Each row is a point. To make a cloud, some directions were put in groups of two or more. Within a group, all points are equally far from the middle, so they leave a hole (a ring in 2 directions, a hollow ball in 3). The other directions are filled evenly. Then the cloud was stretched, turned, moved and blurred a little. How many holes are there, and how many directions does each take, smallest first?

Cloud (22 x 3):
-41; 34; 24
24; -36; 27
39; -14; -44
-28; 46; -31
60; -14; 7
-15; -46; -37
-45; 37; -24
22; 48; -33
3; -2; 45
33; 46; -30
-17; 62; -9
63; -11; 0
-58; -10; -21
-35; 53; -10
-8; 18; 44
-40; -23; -40
-19; -52; -27
-30; -51; -16
25; 56; -21
-17; 39; -41
-39; -33; -35
44; -36; -26
Holes: 1 (3)

Cloud:
-8; 25; 45; -12; 13; 72
25; -20; 29; 25; -45; 21
-28; 45; -15; -47; 0; 40
-2; -30; 36; 16; -66; -17
-67; 35; 14; -24; -7; 39
48; 33; -49; 21; -11; 11
-3; 33; 56; 13; 15; 7
38; -22; 31; -13; -46; 4
-29; -80; 46; -21; -1; 20
-34; -15; 6; -82; -32; -2
-45; 33; -32; -55; -66; 68
14; 11; -40; -29; -23; 54
13; 66; 5; 16; 16; 21
-48; -24; -46; 16; -44; 59
-10; 43; -19; 8; 57; 5
-35; -22; 46; 23; 24; 10
64; 1; -31; 9; -43; -13
46; -22; -4; -27; -48; -20
-62; 8; -23; -2; -25; -32
-13; 38; 34; -39; -20; -43
-55; -26; -58; 0; -58; 52
-37; 25; 35; -18; 14; -18
-42; 58; 10; -40; -42; 41
-44; -18; -55; 12; -32; 43
-43; 19; 21; 26; -7; 59
62; 29; -7; -5; -11; 27
-36; -29; 15; 41; -36; -3
-4; -31; -25; 0; 20; -52
-9; -61; -19; 28; 30; 25
-19; -22; 25; -46; -18; -38
18; 0; -6; 59; 18; 21
5; -20; -51; 32; -42; -26
-2; 35; 32; 13; 43; 50
-25; 14; -12; -80; -16; 13
74; -24; 9; 16; 16; 19
52; 40; 43; -21; 24; 16
9; -13; -61; -15; 29; -15
13; -10; 20; -10; -57; 65
39; -12; 3; -35; -63; -38
-25; -19; -36; 35; 10; 9
-25; 10; -44; -7; 42; 42
3; 11; -21; -43; 31; 81
-12; -13; -34; -69; -39; 57
-90; 19; 4; -9; -26; 29
-55; 35; -9; 3; -47; 76
-39; -5; -32; 13; -3; -33
-43; 59; -40; 1; -29; -20
12; 13; 59; 0; -49; 5
-79; -39; -22; 1; -1; 32
-34; 12; -43; -18; 36; 26
51; -25; -22; 28; -26; -11
-21; -25; 13; 43; -65; 23
12; -17; 33; -54; -54; 3
7; -22; -14; -81; 14; 38
4; -37; 60; 15; 6; 56
Holes: 1 (4)

Cloud, 81 rows:
45; -24; 30; -47; -35; -30; -42; 24
-37; -3; 42; -10; -1; -19; 66; 21
34; 35; -13; -9; -36; -86; 11; 15
25; 64; 1; -53; -6; -26; 7; -26
-14; -65; 28; -1; 2; 40; 35; 39
21; 36; 44; 43; 24; -22; -13; 8
55; -30; -9; -46; -13; -6; 40; 53
-17; -10; 45; 22; -20; 34; -35; -33
-11; -41; -20; 26; -34; 12; -39; 55
-40; 20; -41; 10; -9; 44; 20; 3
41; -34; 6; -25; -40; -1; 36; 79
4; 30; 27; -38; 0; 37; 0; 63
18; 51; -26; -9; 12; -67; 13; -12
-7; -45; 28; -34; -69; 33; 20; 61
17; 54; 31; -55; -44; 0; 34; -23
45; -11; -28; -2; -58; 9; -43; -11
73; -24; 27; 29; -4; 0; -26; -5
-48; -22; -5; 10; 37; -5; 30; 34
-6; 30; 54; 12; 2; -16; -26; 56
-9; 14; -24; 63; -13; -1; 63; 9
-46; -16; 13; -28; -36; -77; -26; 1
-22; -33; 55; -23; -49; -56; -27; 44
39; -8; -11; 54; -37; -3; 0; 56
-42; -60; -46; 21; -10; 2; 16; 26
15; 44; 50; 1; -25; -70; 15; 20
-64; -4; -12; -12; -16; -19; 65; -7
13; -50; -19; 58; -34; 9; 46; 32
-26; 45; -7; -32; -42; 11; 3; 59
-20; 26; 33; 37; -31; 28; 28; 55
39; 18; -9; 18; -86; -41; -25; -14
-48; -14; 1; -39; -10; -7; 60; -7
-62; -29; 6; 3; 3; -11; 60; 0
-48; 37; -35; 6; -52; 18; 40; 12
17; 73; -9; -38; -26; -17; -6; 36
57; -7; 14; -32; -30; -6; 80; 11
44; 2; -63; 28; 12; -12; 20; -8
71; 15; 20; -22; -15; -64; 3; -6
-25; 21; 4; 36; 10; -3; -42; -29
-7; 45; 17; -35; -43; 29; 35; 56
36; 56; -41; 8; -53; -4; -3; 35
-5; -3; -17; -41; -48; 5; -56; 2
-4; 30; 17; -14; -49; -50; 80; 4
-20; 22; -22; -44; -36; 6; -45; -7
-5; 11; 24; -70; -32; -14; -30; -15
23; -26; -5; -23; -75; -52; 29; -44
7; -60; -19; 27; -16; 38; 11; 52
-19; -31; -13; -33; 38; 19; 28; 0
-58; 12; 3; -35; -71; -1; 36; 32
43; 2; -28; -12; -70; -29; -41; 3
35; 10; -12; 60; -35; -5; 0; 49
-68; -7; 24; -24; -73; -48; 19; 11
4; 38; -10; 25; -54; -4; 36; -68
29; 3; 51; 20; -24; -47; 65; -1
-33; 0; 40; 30; -40; 23; -28; -36
1; 54; -23; -48; -11; -7; 16; -43
63; 21; 6; 11; -24; 51; 43; 43
24; 55; -28; -46; 13; -18; 42; -4
-23; -45; 35; 5; 15; -36; -17; -38
31; -10; -20; -3; -48; -68; 8; -54
42; -39; 52; 20; -28; -61; 20; 17
22; -38; -63; 32; -13; 15; 28; 19
-19; -80; 20; 40; -25; 12; 29; 34
25; -34; -9; -49; -66; 2; 38; 59
56; -5; -7; -30; -33; -42; -5; 59
48; -14; -21; -1; 12; -70; 13; 17
-10; -15; -19; -61; -38; -11; -22; 55
54; 54; -8; 5; -57; 28; -4; -38
54; 3; -19; -17; 11; -14; 68; 31
37; 10; 49; 42; -53; -26; 26; 48
-17; -28; -16; -13; -72; -66; -39; 11
28; -7; -21; 2; -4; -46; 74; 38
-32; -46; -40; 23; -4; 20; -11; 33
-7; 52; 25; -33; -62; -24; 23; -42
-33; -40; 15; -35; 9; -16; 31; 62
40; 19; -52; -38; -51; -22; 50; 29
74; -11; 29; 27; 6; -28; -14; 10
48; 41; 6; -16; 48; 6; 31; -16
-60; 32; 3; 17; -62; -54; 18; -27
-41; -47; 30; 24; -54; 45; 10; 27
20; -24; -31; 26; -79; 33; 39; 25
-14; -43; 15; -13; 33; -35; -15; 45
Holes: 3 (2, 3, 3)
